Rows are points. To make a cloud, some directions were put in groups of two or more. Within a group, all points are equally far from the middle, so they leave a hole (a ring in 2 directions, a hollow ball in 3). The other directions are filled evenly. Then the cloud was stretched, turned, moved and blurred a little. Count the holes, and give their numbers of directions, smallest first.
In the rows, 128 means zero.

Cloud (13 x 2):
[[146  76]
 [146  92]
 [ 79  88]
 [119 158]
 [153 131]
 [162 161]
 [169 124]
 [120 160]
 [ 96 108]
 [ 72 128]
 [177  91]
 [164  92]
 [105 137]]
Holes: 0

Cloud (21 x 3):
[[130 165 159]
 [165 137 103]
 [170  91 110]
 [ 96  91  81]
 [157 118  83]
 [ 80  97 160]
 [141  85  84]
 [150 110 181]
 [147 163 155]
 [ 97  49 142]
 [168 137 101]
 [114 122  75]
 [126 137 111]
 [128  71 122]
 [148  88  87]
 [170 120 126]
 [145 165 121]
 [161 141 120]
 [191  97 107]
 [ 95 109  89]
 [107 165 111]]
Holes: 0

Cloud (19 x 3):
[[159 168 132]
 [115  81 159]
 [187 117 140]
 [125 173  97]
 [ 90 107 145]
 [163 104  89]
 [109 165  89]
 [170  99 172]
 [154  70 119]
 [117 156 159]
 [ 95  98  91]
 [ 98 101  86]
 [115  75 105]
 [143 175 134]
 [ 94  96  95]
 [144 173 135]
 [135  99 181]
 [171 151 108]
 [124 143 173]]
Holes: 1 (3)

Cloud (29 x 4):
[[122 166 105 112]
 [114  51 114 104]
 [ 79  64 133 116]
 [112 126  63 133]
 [106  88 126  69]
 [163  87 132  97]
 [ 95  57 145 107]
 [135  62 130  87]
 [130 170 105 136]
 [141  92 157  88]
 [122 136 161 116]
 [145 157 122 113]
 [162 107 113  92]
 [128 159 126 104]
 [ 85 130 136  88]
 [137 136 119 179]
 [157  90 103 158]
 [ 82  95  92 157]
 [103 142 145 164]
 [ 95 121 113 183]
 [109  67 165 115]
 [147 127  80 102]
 [120  61 152 146]
 [123 100  93 178]
 [ 86 114  84  94]
 [133 149  77 112]
 [111 143 157 146]
 [102  56 149 103]
 [ 74 109  83 127]]
Holes: 1 (4)

Cloud (32 x 4):
[[ 74 112 151 155]
 [154 170 110 143]
 [130  91  75  94]
 [126  65  96 122]
 [116  82 172 128]
 [162 107 170 114]
 [105 132 162 178]
 [115 149 146  82]
 [123 108 102  66]
 [167 123 131  87]
 [ 90 119 129 177]
 [177  92 150 148]
 [112  92 179 131]
 [121 135 187 131]
 [129  63 105 129]
 [129 126 126  67]
 [ 93  70 118  95]
 [174 115 154 107]
 [173 104 162 120]
 [143  69 152 134]
 [137 100  73  94]
 [131 132 137  72]
 [106 118 128 185]
 [165  79 144 151]
 [120 122 136 190]
 [ 78 146  88 128]
 [ 92 120  85 155]
 [ 59 129 108 114]
 [121 142 144  77]
 [124 170 165 144]
 [111 103  89 164]
 [148  76 119 160]]
Holes: 2 (2, 2)

Cloud (50 x 6):
[[190 151 143 149 141 147]
 [141  92  69 135 118  99]
 [155  82 110 203 118 150]
 [ 86  91  75 129 140 115]
 [128  72 126 100 102 173]
 [183 105 131 154 162 103]
 [138  93 128 125 199 137]
 [105 143 103  88 135 143]
 [118 120  70 160  92 121]
 [101 123 160 187 130 145]
 [140 140  54 140 153 161]
 [165 106 172 132 170 140]
 [160  76 166 150 105 132]
 [109 106 126 114 111 194]
 [167  90 138 124  85 177]
 [149 115 132 142 184  92]
 [169 110  83 203 136 154]
 [173 156 103 116  99 117]
 [159 100  76 199 136 166]
 [147 101  89  84 109 127]
 [ 88 132 158 146 123 158]
 [177  98  96 194 147 126]
 [121 149  99 156 186 145]
 [ 93 101 134 108 154  94]
 [143 105 109 138 124 209]
 [162 105  81 146 128  89]
 [140  78 114 123  89 112]
 [150  99 153 120 189 148]
 [138 159 127 141  86 112]
 [119 136 175 157 119 158]
 [108  96 110 181 183 167]
 [140  75 122 188 101 137]
 [143 159 105 176 146  93]
 [151 152 121 124  79 118]
 [162 158  76 164 116 112]
 [182 151  79 120 114 137]
 [110 102  81 132 186 113]
 [114 167 120 112 150 123]
 [177 148  70 168 128 140]
 [182  98 148 135  95 172]
 [145  74 153 170 105 124]
 [187 116  85 101 128 131]
 [168 114 117 122 125  82]
 [164  97  61 186 152 147]
 [155 121 112 158 151  75]
 [141  59 125 119 103 167]
 [107 107  54 142 165 121]
 [149  84 143 123  82 118]
 [151  89 129 109  79 165]
 [157 163 137 111 114 103]]
Holes: 3 (2, 2, 2)
